Each row is a point. The points of each table are mixes of a few directions, plus a little noise. Count the directions of each table, and those that both share. Where both have some left over, give the other angles between the two spaces (their principal angles), to ten degrees, smallest first.

First (6 x 2):
[[ 46 -11]
 [ -4   2]
 [-98  19]
 [ 37  -7]
 [ 78 -16]
 [-58  10]]
Second:
[[  12   -2]
 [-103   19]
 [  37   -6]
 [ -57   10]
 [  47   -8]
 [  67  -12]]
Directions: first 1, second 1, shared 1

First, 7 rows:
[[-43 -95 -26]
 [-44 -98 -26]
 [ -3  -7  -1]
 [  2   7   2]
 [ 20  47  13]
 [ 35  80  22]
 [ 28  64  17]]
Second, 7 rows:
[[   4    7    4]
 [  -7  -17   -7]
 [ -49 -117  -34]
 [  55  120   31]
 [  20   44   13]
 [ -20  -39  -12]
 [   0    2    2]]
Directions: first 1, second 1, shared 1

First, 8 rows:
[[  -5  -30    5   15  -18   40]
 [  17   87  -19  -43   53 -117]
 [ -10  -38    9   22  -25   50]
 [  -5  -16    3    8   -8   18]
 [ -14  -69   17   37  -42   99]
 [  -7  -28    5   16  -16   39]
 [   3    9   -1   -5    4   -7]
 [  20   91  -19  -45   55 -121]]
Second (6 x 6):
[[104  51 -50 -44 -82   3]
 [-30 -14  14  13  23  -1]
 [-59 -29  28  25  46  -2]
 [-89 -43  42  38  70  -3]
 [  3   1  -1  -1  -2   0]
 [ 71  34 -34 -30 -55   2]]
Directions: first 1, second 1, shared 0; angles 80

First:
[[ 18 -42   0  -3  -6 -28 -16 -22]
 [ -2 -92  29 -40  30 -41  -5 -44]
 [ -3  95 -24  43 -39   5  43  -9]
 [ 21  29 -26  19  -9  69 -69  99]
 [  4  55 -18  31 -30  -5  25 -12]
 [ -1 -71  23 -29  18 -46   9 -53]
 [ -8 118 -29  44 -30  49  21  45]
 [-28 -91  44 -65  66  -2  -8  -5]]
Second (10 x 8):
[[  -3   17  -48   10   38  -13  -55   16]
 [  41  -43  -20  -16    5   56   74  -18]
 [  41  -47    4   -6  -37   69   49    8]
 [  13  -17   -2   18   -5   19   22    7]
 [ -36   -1   -4   51   28  -40   49  -34]
 [ -58    4   35   55  -69   20 -107   44]
 [ -35   23  -47  -58   63  -21    1  -86]
 [ 121   -5    8  -83    5   10   85   34]
 [ -40   37   12   -4    3  -39  -65    4]
 [ -49   34   59   41  -35  -61  -48   30]]
Directions: first 3, second 5, shared 1; angles 70, 90

First, 9 rows:
[[  -5   12  -35    6  -17   27   27  -15    2    4   11]
 [ -14  -52   21   -1   15  -15    1  -15   -8   74  -14]
 [  26  -37   38  -22  -10  -64   95  -16  -51   38  -22]
 [ -19   13    0   34    0   38  -31  -13   23   -4   10]
 [  13   75   35   40   -5   12  -47   21   25 -121   10]
 [   3  -12  -40  -44    9   -6  -14   24   -1   10    3]
 [  -1  -29   11  -22   20  -20  -34   18    2   22  -10]
 [  -7    9  -26   22  -21   32   39  -30   -1   16   12]
 [   6   19   -3  -12    7   -2  -36   27   11  -40    3]]
Second, 11 rows:
[[-15  19  21  10 -18  10  -6   5  36 -24  16]
 [ -2  -5   0 -42 -48   0  26 -20  48  -5   3]
 [ 21  -8 -22  15  35  -1 -12  -7 -53   9 -20]
 [  5  18   2  40  25  13 -28   1 -22 -21  -4]
 [-55 -36  39 -63 -33 -45  56  63  62  70  48]
 [ 34   0 -31 -15 -18  15   2 -51  -7 -23 -30]
 [-37 -26  25 -30  -3 -34  31  52  21  55  31]
 [ 43 -12 -44  26  58   3 -23 -23 -94   9 -41]
 [  8  19  -1  38  21  15 -28  -5 -21 -25  -7]
 [ -8  12  12 -14 -38   9   8 -11  48 -22  10]
 [  7  18   0  35  20  14 -26  -3 -19 -23  -6]]
Directions: first 4, second 3, shared 1; angles 60, 90

First:
[[ 32  26 -70 -37 -84 -37  23 -10  22 -60  42 -19  -2   5]
 [-58   2  95 -22  64  80   2  18 -61  79 -57  36   6  28]
 [-24 -86 -15 -21  -9 -62  22  -9  -2  53 -52 -33  67  72]
 [  4 -68 -20  36  15 -61 -12 -12  27  16 -19 -28  34  11]
 [ 20 -16 -16  44  29  -1   1   4   5  18  16 -16  -1   0]
 [ 47  32 -46  37 -30 -36 -34 -16  57 -91  53  -2 -38 -74]
 [ -2  81  17 -37 -39  36 -17  -2   1 -70  24  39 -47 -54]
 [ 32  32 -66 -36 -67  -7  41   4   0 -29  48 -21  -4  23]
 [  8  -6  -4  17  -1 -25 -19  -8  24 -23   0   0  -4 -25]
 [-35 -38  44  -3  60  49  33  22 -58 107 -41  -4  32  68]
 [-23  38  77  24  61  67 -37   9 -17   5 -16  46 -39 -52]]
Second, 9 rows:
[[  18  -13  -31   12  -18  -38   -5   -9   25  -23   12  -16    5   -8]
 [  22   -8  -37   10  -24  -38   -4   -9   27  -30   19  -16    2  -10]
 [ -67  -24  103   -7   82   66   -4   16  -59   96  -74   32   18   33]
 [  54   10  -86   11  -65  -64    0  -16   53  -77   57  -30   -9  -26]
 [ -54   22   90  -26   58   94    9   24  -67   72  -43   39   -6   24]
 [   1   -7   -3    4    0   -8   -2   -2    4    0   -2   -3    4    0]
 [  54  -48  -95   39  -53 -121  -17  -30   80  -69   32  -47   19  -23]
 [   0   49    9  -24   -9   49   15   12  -24   -6   20   15  -24   -3]
 [ -29   21   51  -18   30   60    8   15  -40   38  -20   24   -7   13]]
Directions: first 4, second 2, shared 2

First, 9 rows:
[[ 62  -8  21 -19 -11  53 -48 -19  49  23 -42  20  -3  50 -38  10 -66  30]
 [-92 -13  21 -34 -55 -93  33  23 -14   7  69  26  18 -51  27 -73  78  15]
 [  5   1   3  -3  -1   4  -2   0   2   2  -5   0  -1   5  -1   0  -4   2]
 [ 60  -2   5  -6   5  52 -35 -16  34  13 -43   3  -6  41 -29  23 -60  14]
 [ 87   9 -14  20  44  85 -34 -22  20  -1 -65 -15 -16  54 -30  60 -76  -7]
 [-40  -6   7 -10 -19 -40  16  10  -6   2  32  12   6 -24  12 -28  34   6]
 [-64  19 -45  51  48 -46  67  19 -75 -42  38 -45  -5 -62  54  18  73 -58]
 [ 54   2  -3   6  19  50 -28 -14  18   6 -41  -8  -8  33 -21  31 -49   1]
 [-74  -3   5 -10 -27 -72  38  20 -28  -5  54   8  12 -45  30 -42  67  -3]]
Second:
[[  29  -14   69  -27    5   10  -24   -9    7   18   -5  -13  -28   53
   -24  -14  -27    4]
 [ -75   52  -76    8  -16  -38   -4   28  -21   75   -6   30   47  -35
    25  -79    4   11]
 [  18  -16   56  -21   23    8   -9   -2  -13    5   -9  -16  -28   31
   -24    2   -9   -2]
 [ -71   66  -73   27  -67  -66   -6    5   14   70   41   10   50    1
    67 -121   -2   -6]
 [   9  -22   45   -1   49    6   21    1  -36  -36    1  -33  -37    1
   -12   43   22  -23]
 [  59  -51   46  -33   31   58   -9   -3    9  -41  -41   16  -23   -4
   -62   85  -12   28]
 [  38  -67   93  -46  -26    6   -2  -14   33  -56   22   12  -29   11
   -35   40   19   26]
 [  25  -16  -50   24   16   36   21   -2    7  -64  -16   10   10  -50
    -3   87   16    0]
 [ -63   46  -30   16  -14  -53    5   12  -25   57   25  -12   17    3
    41  -85   11  -19]
 [  32   24  -80   53   -1   32    3  -16   24  -30  -12  -10   19   -8
    30   43  -21  -18]]
Directions: first 2, second 5, shared 2

First, 9 rows:
[[   4   -4   12 -112   27   38   41  -56  107   11   67  -36    9 -112
   -68  -10   59    8   -3    6  -36   39  -36  -16]
 [ -21   26   13   36  -11  -15  -19   13  -25   -8  -41    3   18   20
    75   22  -17    7   29   10    1  -17   22   36]
 [ -15   28  -21   16   15  -22  -32   13  -11   59  -24   45  -41   63
     8  -31  -45  -55    5  -13   32   29   45   11]
 [ -23  -22   -2   39   -2  -20   -9   18  -38   -9  -18  -32   -8   55
    24   46  -28   22   13   49   -4  -21   13   -6]
 [  81   -4   19  -33    1    7   -1  -51   36    3    3   -8    1  -69
   -31  -17    5   15   17  -26  -44   22  -10    8]
 [  43  -33   -8   17   -5   23  -27   17  -54  -33  -17    2   11   20
     2    6  -29    1   58   -6   -5  -49    1  -23]
 [ -32   26   -3  -72   15   39   25  -13   64    6   40   11   21  -64
   -19  -25   46  -22   -3  -18   10   14  -18   -2]
 [ -28   -7   -3   57  -20  -28   12   28  -39  -15   -8   -1   -4   49
    11   16    1   16  -55    8   22   -8   -5   -1]
 [ -11   -6   -5   53  -22  -21   12   27  -41  -15   -4   16   -6   39
    -1   -5    5   10  -60  -15   28   -8   -9   -3]]
Second (9 x 24):
[[-12  12  61 -74  25 -51 -10  62   7  -8 -27 -31   7  26  16  23   6 -45
   27 -21  -7 -58 -10 -35]
 [  9  -3 121 -43 -33 -13  33   9  68 -43 -20   9 -25  32  76  36  27 -26
   10 -17 -10 -75  -2 -72]
 [-16  10 -42  23 -12  36 -26 -11 -35  34 -11  13   3 -24 -56  -2   8  13
  -36  -3  -7  39  23  33]
 [ 64   4   2  -4  23 -24  25 -16  36 -65 -26 -57 -25  42  41 -23   9 -13
   49  41  31 -31 -27 -30]
 [-34 -13  -5  11   0  29  -8  -1 -15  38  10  34  -4 -22 -17  31   9  14
  -38 -21 -16  19  20  24]
 [ 17  24 -50  13 -15 -22 -17  -1 -28  -7  10 -21  37  -8 -35 -65 -36   1
   26  23  12  29 -16  10]
 [ 34  34 -73  26 -22 -13 -23 -15 -34 -14  -3 -33  35  -7 -52 -83 -33   3
   27  37  20  41 -15  14]
 [-20 -26 -22  27  10   8  11 -11  -5  22  48  33   8 -21  11   7 -21  26
  -10  -8  -5  25  -2  25]
 [-42 -42   9  21  25  50  14 -14   6  43  20  53 -35 -19  16  76  29  27
  -55 -30 -19  11  28  30]]
Directions: first 6, second 5, shared 0; angles 60, 70, 70, 70, 90

First:
[[ -38   -9   11  -65  -54  -99   83   70  -42  -21  -24  -10  -32   80
    26   46  -41  -62   37  -12    1   -1  -18   60   33  -43  -41   20
   -42   48 -117  -61]
 [   4    8    2   -2   26   29  -44  -43   -4  -20   22   -7    7  -31
   -20  -20    2   39    8    4  -10   20   -1  -34  -13  -11    2  -10
    35   11   45   41]
 [  17   -1   -6   29   19   37  -23  -23   20   14    3    4   11  -28
    -5  -16   20   18  -18    4    1   -4    9  -21  -13   23   18   -8
     9  -28   42   20]
 [   4   -2    5   -4   22   21  -27  -34   -4  -16   11   -9    2  -24
   -13  -14    3   30    7    4  -10   16    3  -31  -13   -8    1  -10
    24    4   36   37]
 [  18  -17   -1   20   30   40  -18  -34   16    4   -4   -5    3  -36
    -4  -16   24   29  -12    7   -9    6   20  -44  -25   21   16  -16
    13  -32   53   46]
 [  11  -32    2    8   16   13   19  -10   12    6  -22   -8   -8  -14
    10    0   21    6  -10    5   -8    0   24  -32  -21   22    7  -15
    -9  -34   21   31]
 [ -29   32   -2  -29  -61  -74   41   74  -23    5    3   15   -5   70
    13   32  -41  -63   16  -15   21  -18  -37   91   48  -31  -24   34
   -32   52 -105  -97]
 [  15   22  -12   42    2   34  -30   -2   27   30   14   20   22  -16
    -6  -13   13    1  -26    1   15  -19   -5   12    6   25   21    6
     4  -18   25  -18]]
Second (11 x 32):
[[  33   15  -19   79    4   55  -23    4   53   62    2   31   30  -28
     3  -14   36   -6  -56    2   22  -39   10   11   -2   64   40    3
   -11  -58   40  -24]
 [   2    1   -3    8    1    5   -1   -1    6    6    1    3    3   -3
     0   -3    4   -1   -4    0    4   -4    2    1   -1    5    2    2
     0   -5    5   -2]
 [  15    6  -10   31    2   24  -10    2   21   27    1   13   12  -13
     1   -8   15   -4  -21    0   10  -16    4    6    1   25   19    1
    -4  -24   18  -10]
 [  14    6   -7   32    3   23  -10    0   22   27    2   13   12  -14
     0   -6   14   -4  -23    2   11  -16    5    4    0   25   18    3
    -4  -25   18   -9]
 [  41   16  -22   95    5   68  -31    4   65   75    1   37   35  -35
     2  -20   44   -7  -66    4   28  -47   11   11   -1   74   49    4
   -17  -71   48  -29]
 [   1    0    0    1   -1    3   -1    0    2    2    1    1    0   -1
    -1   -2    0    0   -1    1    0    0    0    2    0    1    2   -2
    -1   -2    0    0]
 [ -50  -21   31 -118   -9  -87   38   -6  -79  -94   -1  -47  -44   43
    -3   25  -55    7   83   -5  -36   58  -15  -17    2  -93  -61   -7
    17   89  -61   39]
 [  14    7   -9   39   -1   28  -13    3   27   28   -2   14   13  -14
     1   -9   18   -2  -27    2   10  -19    5    5   -1   28   19    2
    -7  -30   21  -11]
 [ -49  -22   32 -121  -11  -87   40   -5  -83  -95   -3  -47  -46   44
    -5   25  -57   10   86   -5  -37   61  -13  -18    2  -95  -61   -5
    19   92  -62   38]
 [ -19   -9   11  -50   -4  -35   14   -3  -33  -40   -2  -20  -19   19
    -2    9  -23    5   33   -2  -14   25   -5   -8    0  -40  -27   -3
     8   39  -25   16]
 [   3    3   -1    5   -2    3   -2    1    3    4    0    2    3   -1
    -1   -3    1    0   -2    1    1   -3    1    0   -1    2    3    0
     1   -3    3   -1]]
Directions: first 3, second 1, shared 1

First, 10 rows:
[[ 17 -68 -11 -28 -42   0   7  34 -18   3 -17  -9  29 -33 -11   3 -24   2
   19  37 -34   6 -26 -27  10 -16   2  -8   0   5  -5  -8]
 [ -3  19 -10   5  14  -1  -8  -9  40  24  13  11 -23  -9 -23 -28   1  -9
    1  -1 -11 -22 -22 -26 -10 -23  -9  -4  -4  28  -5  39]
 [  0 -49 -24 -17 -36  -7   7  37   6   8  -7   1  11 -22 -10  -3 -15   1
   21  28 -26   1 -21 -21   4 -23  -2 -13   1  15  -3   6]
 [-21 121  62  54  77  11  -2 -77 -59 -58   9  -8 -15  93  72  52  52  16
  -54 -85 104  31 106 118  -1  91  16  38   5 -77  16 -71]
 [  8  52   9  14  44   5 -19 -40  51  34  20  14 -33 -11 -34 -44   5 -19
  -10 -14 -11 -41 -33 -40 -17 -19 -15   4  -9  32  -8  57]
 [ 19 -62  -8 -27 -37   1   4  28 -17   4 -18  -9  30 -32 -14   1 -24   0
   17  36 -35   2 -27 -29  10 -14   0  -8  -1   6  -3  -7]
 [ 14 -73 -13 -30 -48  -3   9  41 -20   1 -18  -9  32 -31  -9   5 -25   3
   20  40 -35  11 -22 -23  12 -15   3 -10   2   3  -1 -12]
 [-63  51 -47  32  11 -21   4  21  64   1  25  21 -58  46  21  -1  34   6
    3 -34  43   5  34  45 -18 -15   0 -16  15  14   7  22]
 [-13 -21 -21  -5 -20  -7   8  29   8  -1  -4   1  -1  -1   5   6  -1   5
   10   8  -2  10   2   7   2 -10   3  -9   5   4   1  -3]
 [ 42  29  66   4  39  21 -10 -63 -57 -15  -8 -14  27   0   4   8  -2  -3
  -27 -15   8  -3   6   3   8  44   1  29 -12 -34  -3 -27]]
Second, 10 rows:
[[ 53  51  52   5  63  26 -29 -81  13  38  13   6  -6 -35 -51 -52 -12 -26
  -21  -6 -33 -54 -54 -71 -11  -3 -18  22 -24  26 -15  53]
 [ -3  -4  -2   0  -4  -1   3   5  -2  -4  -1  -1  -1   2   3   3   1   2
    0   0   2   4   3   6   0  -2   1   0   2  -2   1  -3]
 [ 55  50  54   2  63  26 -29 -83  16  37  13   6  -7 -37 -53 -54 -12 -28
  -23  -6 -32 -54 -57 -72 -11  -3 -19  23 -25  24 -15  55]
 [ 12  10   8   0   8   3  -4 -15   3   6   2   1  -2  -6  -9  -8  -1  -4
   -4   0  -5  -9 -10 -12  -2  -2  -3   4  -4   5  -2   8]
 [-24 -21 -22  -2 -28 -12  13  34  -5 -16  -5  -2   0  16  21  22   4  11
   10   2  13  22  23  28   6   1   7  -9  11 -11   5 -23]
 [ -4  -4  -4   0  -5  -1   2   6   0  -3  -2  -1   1   4   5   5   1   2
    3   0   2   3   4   6   1  -2   1  -2   2  -1   1  -5]
 [-20 -19 -18  -1 -24  -9   9  30  -7 -14  -3  -1   4  12  19  20   5   9
    7   2  13  20  20  28   5   2   7  -7   9  -8   6 -19]
 [ 53  47  51   3  62  24 -28 -79  14  35  13   6  -6 -36 -50 -53 -11 -23
  -23  -6 -31 -51 -53 -69  -9  -2 -17  21 -22  23 -17  53]
 [-79 -72 -77  -5 -90 -34  40 117 -21 -53 -18  -9  10  52  76  75  16  38
   32  10  46  79  78 102  14   4  25 -31  34 -35  19 -77]
 [-45 -41 -41  -3 -49 -20  22  66 -13 -30  -9  -7   4  28  40  42  10  22
   17   4  26  44  42  57   8   1  14 -18  18 -19   9 -41]]
Directions: first 3, second 1, shared 1

First, 9 rows:
[[   1    6  -33   -3    2    8    9   12  -21   11  -32  -40   22    8
    16    2  -22    8    6  -60   17   34   26    3   -7   27   11   28
   -13   -1   -8   20]
 [ -19  -11    9   15   16  -12    2    3  -10  -38   20   10  -30  -10
   -18   10  -18  -22   36   26  -24   26    9   21   31    9  -24  -19
     5    0  -20    4]
 [  32  -20   49   20  -34   16   13   -9   80   46   40   49   18   41
    38  -34   23   28  -32   70    8  -68  -84  -37  -40  -22   18   -9
    -8   38   33  -49]
 [  -9    2  -24    0   12    0    4   11  -28  -12  -18  -29    2   -3
    -1    9  -25   -7   20  -37    1   39   30   14   11   22   -4   13
    -5   -5  -17   21]
 [ -14   19   17  -31   11  -24  -39  -24  -20  -29   12   36  -35  -52
   -56   15   55  -20  -25   39  -19  -42    8    4   19  -52  -17  -37
    32  -41   10   -3]
 [  39  -29   64   33  -43   21   22  -10  103   55   54   64   19   56
    51  -43   21   34  -32   95    7  -80 -107  -44  -47  -24   20  -13
   -12   55   38  -63]
 [ -21    2  -44    6   23   -2   12   20  -50  -29  -30  -54   -1   -6
    -2   19  -50  -15   47  -66   -3   78   60   31   27   46  -10   21
   -10   -7  -35   38]
 [   1    4   26  -11   -2  -11  -19  -17   11   -7   21   38  -20  -19
   -24    1   38   -6  -22   48  -12  -45  -19   -7    2  -38   -7  -26
    18  -13   15  -16]
 [ -10   25  -65  -27   15    2   -4   14  -66    0  -65  -74   23  -16
    -4   20  -20    1    3 -113   23   59   71   14    2   31   10   40
    -7  -28  -16   48]]
Second, 9 rows:
[[  -1    2  -12   -7    7    2   -6    6  -27   -4  -15  -19   -2   -4
    -3   11   -2    2   10  -21    9   25   25    2    9   15   -4    3
    -1   -7  -10   14]
 [  11   57  -62  -40  -20    2   -3  -15    8   55  -66  -34   76  -20
     1  -22   15   20  -89 -115   30  -53    6  -14  -69  -42   62   62
    -7  -39   44   21]
 [  -8  -40   35   25   22    2   -4   15  -23  -40   29    5  -54   13
     0   22  -15  -14   68   62  -13   55   13   12   54   42  -47  -37
     3   25  -38   -7]
 [  15   14  -19    7  -28   15   27    1   48   51  -18  -11   58   25
    37  -33  -19   24  -39  -48   17  -32  -36  -15  -56   -7   44   44
   -22   12   28   -5]
 [  -3  -65   67   54   15    5   15   19   11  -44   72   36  -67   37
    13   12  -26  -16   93  121  -30   52  -20   10   63   49  -59  -59
    -2   51  -42  -27]
 [   3   28  -42  -27   -2    1   -6    0  -22   20  -45  -37   29  -10
     0    2    4   10  -32  -75   23    0   26   -3  -23   -3   26   32
    -1  -23    9   20]
 [  -9  -27   50   24    9   -9   -5   -6   20  -35   56   51  -48    0
   -15    3    7  -19   33   98  -34   -8  -25    8   35   -7  -36  -48
    14   14  -12  -24]
 [ -10   -6   22    0   11  -11  -13   -8   -9  -27   24   25  -32  -16
   -22   11   14  -17   13   46  -20   -4    3    8   24  -12  -24  -31
    14   -7   -5   -6]
 [   2   43  -38  -35   -8   -5  -10  -14   -4   26  -38  -17   38  -28
   -13   -7   21    7  -59  -68   15  -39   12   -7  -36  -36   34   30
     4  -35   26   16]]
Directions: first 3, second 3, shared 2; angles 30

First:
[[ 21  19  27   0 -32  -1  26   9 -53  29  -5   9 -25  21 -16  17 -11 -11
  -13 -21   0  -4  16  15  10  -7 -23  20 -36  71   9   8]
 [-26 -41  -1 -17  44 -25 -36  18  39 -33   5  16  39 -33  35 -21  23  -6
   56  14 -31 -31 -45 -31  -7 -12  94 -24  -4 -54 -22 -12]
 [ 12   0  14  -2  -1  -8   2  15 -19  14  -3  32 -18  10  -5   6 -24   7
   -3 -16  16 -16   3  26  -3 -13  -1  25 -49  47  -6  25]
 [ -3  -6  19 -11  -9 -22   6  13 -31  10  -5   4  13   2   6  -3   6 -37
   27 -19 -33 -17 -15 -21  12  -5  43  -6 -21  32   3 -18]
 [  2  22  32  -9   1  24  -6  -8   9 -28   6 -23  -1 -43  10  29  71  47
   12  68 -27  -3  10 -24   2 -17  13 -24  31 -37 -13 -22]
 [ -6 -12 -25   5  14 -10  -5   2  12   7  -4  20   3  14  -3 -18 -43  -9
   -2 -28  21   0  -6  16  -9   7  -2  16 -18   6  -2  17]
 [ 14 -75   3   4  35   4 -38  37  68 -39  41  22 -22  -7  38   2  32  39
  -15  30  42 -22 -34  44 -14 -18   5 -12  -8 -86 -18  56]
 [  3  30 -45  31 -11  44  51 -12 -11  25 -25 -12 -18   2   2 -15 -77 -13
    1  -7   1  43   0   4  11  46 -51  37  44 -32  37 -40]
 [ 14   2  22  -5 -35  -9  -6 -14 -14   4  23 -34  -7  31 -28  22  55  -5
  -56  -6  17  10  32   8   3 -10 -49 -30  10  33   1  25]
 [ 10  27 -15  17  10  29  22   6  -8  15 -23  38 -32  -9   0   0 -73  36
    7   4  23   4   6  33  -6   7 -25  57 -27  14   2   6]
 [-41  34 -32 -13 -17 -25 -15 -67   6  -4  -8 -72  69  12 -42 -18  40 -48
  -15 -18 -32  38  32 -71   1  22  -4 -59  76   6   5 -46]]
Second:
[[  12  -23   17   37    9   10   36    7  -36    0  -20  -23  -14  -25
     4    4   12  -30   33   20  -38    4  -44  -20   30   13   12   -6
    50  -30   24  -44]
 [   8    9   13  -17  -26   28   31   33  -11    8   11   -3  -10  -12
    52    5    2  -13   32   15  -41   -1  -15  -15   16   10   26    6
    -2  -40   21  -41]
 [  -6   10   -9  -16   -2   -7  -19   -6   17    0    8   11    7   13
    -6   -3   -5   15  -18  -11   21   -2   22   10  -15   -7   -8    2
   -22   17  -12   24]
 [  -2  -23   -5   38   33  -25  -14  -33   -7   -9  -23   -9    3   -1
   -55   -3    3   -2  -18   -5   25    3   -7    6   -2   -5  -23  -10
    29   27   -9   21]
 [  -7  -44  -15   75   71  -58  -40  -74   -7  -19  -44  -15   10    4
  -121   -7    6    3  -47  -15   63    6   -6   19  -12  -13  -52  -21
    51   68  -26   55]
 [  -8   -3  -12    7   19  -23  -29  -26   14   -6   -5    5   10   13
   -40   -4   -3   15  -30  -14   37    0   18   15  -18  -10  -22   -4
    -6   36  -19   38]
 [   4   25    8  -43  -40   32   22   41    5   11   25    9   -6   -2
    68    4   -3   -2   26    8  -35   -3    4  -10    6    7   29   12
   -29  -38   15  -30]
 [   0   50    3  -83  -64   42   13   57   26   16   48   26   -1   10
    98    3  -11   14   22    2  -32   -7   29   -5   -7    4   37   20
   -70  -40    9  -23]]
Directions: first 6, second 2, shared 1; angles 70

First (11 x 32):
[[ -28   37  -15   31  -48   55  -22  -25  -64  -30  -59  -25  -10  -56
    73   43  -12   16   27   21  -55   40  100   20  -21   36  -37   -7
   -56  -33   28   19]
 [ -12   17   -7   13  -20   23  -10  -10  -28  -13  -24  -11   -6  -25
    32   18   -6    7   12    8  -21   18   42    8   -9   15  -16   -3
   -24  -15   11   11]
 [ -23   27  -12   23  -35   41  -18  -17  -49  -23  -43  -21   -6  -44
    56   31   -9   11   21   15  -42   31   76   16  -15   27  -28   -5
   -42  -25   21   15]
 [  21  -30   11  -27   41  -42   18   18   52   25   48   21    7   46
   -58  -33    7  -13  -23  -16   44  -32  -81  -16   17  -28   29    5
    43   26  -22  -16]
 [  27  -38   12  -35   50  -60   23   25   68   33   61   27   10   62
   -77  -42   12  -17  -30  -23   57  -41 -108  -21   21  -38   40    7
    57   35  -29  -21]
 [ -13   17   -6   16  -24   26  -10  -12  -32  -16  -29  -14   -4  -26
    35   21   -5    9   12   10  -26   18   50    9  -11   18  -18   -2
   -27  -14   12   10]
 [  25  -33   15  -28   44  -51   21   21   61   29   53   25    8   53
   -66  -40   10  -15  -27  -21   52  -38  -96  -19   20  -34   36    5
    52   30  -26  -18]
 [ -21   27  -11   23  -38   44  -18  -19  -51  -23  -47  -21   -9  -44
    57   34   -9   13   24   17  -43   29   81   17  -18   27  -29   -5
   -43  -26   22   15]
 [  -8   13   -5   10  -15   15   -6   -6  -19   -8  -18   -8   -3  -15
    19   12   -5    5    9    7  -17   13   28    8   -6   10  -12   -2
   -19   -8    8    7]
 [  25  -33   15  -28   43  -51   19   22   59   27   55   24    8   52
   -65  -38    9  -16  -25  -18   48  -35  -92  -18   18  -32   34    4
    49   28  -26  -18]
 [   0   -1    1   -1    1   -2    2    1    2    2    5    0    1    4
    -3   -1   -1   -1   -2   -1    1   -1   -4   -4    0   -1    4    0
     3    3   -1    0]]
Second (8 x 32):
[[  -5    8  -16   11    1   29   -7   -5  -18   -8  -19  -16   14   -9
    20   14   -4    3    1    3  -27   10   25    0   -3   16  -19   -4
   -13  -10    3    4]
 [  -1    0    0   -1   -1   -2    2    1    1    1    1    0   -1    1
    -1    0    0    0    0    0    2    0   -2    0   -1   -1    1   -1
     1    1    0    0]
 [  -9   16  -25   19    3   50  -13   -9  -29  -16  -33  -27   25  -16
    33   24   -6    9    0    4  -46   15   41   -1   -3   28  -31   -5
   -21  -16    4    7]
 [  -7   13  -20   16    2   42  -10   -9  -25  -13  -27  -23   20  -13
    28   20   -6    7    0    3  -40   14   34   -1   -3   22  -26   -3
   -18  -14    4    5]
 [ -19   32  -54   42    5  105  -26  -23  -61  -35  -69  -59   51  -33
    70   50  -14   16    0    9 -100   33   87   -3   -8   58  -66  -11
   -43  -34    8   14]
 [   6  -11   16  -13   -2  -32    8    8   18   11   22   16  -16   10
   -23  -16    5   -5    1   -4   32   -9  -28   -1    3  -18   20    2
    14   11   -3   -4]
 [  20  -37   63  -49   -6 -121   29   25   69   39   79   66  -60   39
   -80  -58   16  -20    0  -11  118  -37 -102    3    6  -65   77   11
    50   43  -12  -14]
 [  11  -21   36  -27   -4  -68   17   13   41   21   45   38  -34   22
   -46  -34   10  -11   -1   -8   65  -21  -57    2    4  -37   42    6
    29   24   -6   -8]]
Directions: first 1, second 1, shared 0; angles 30
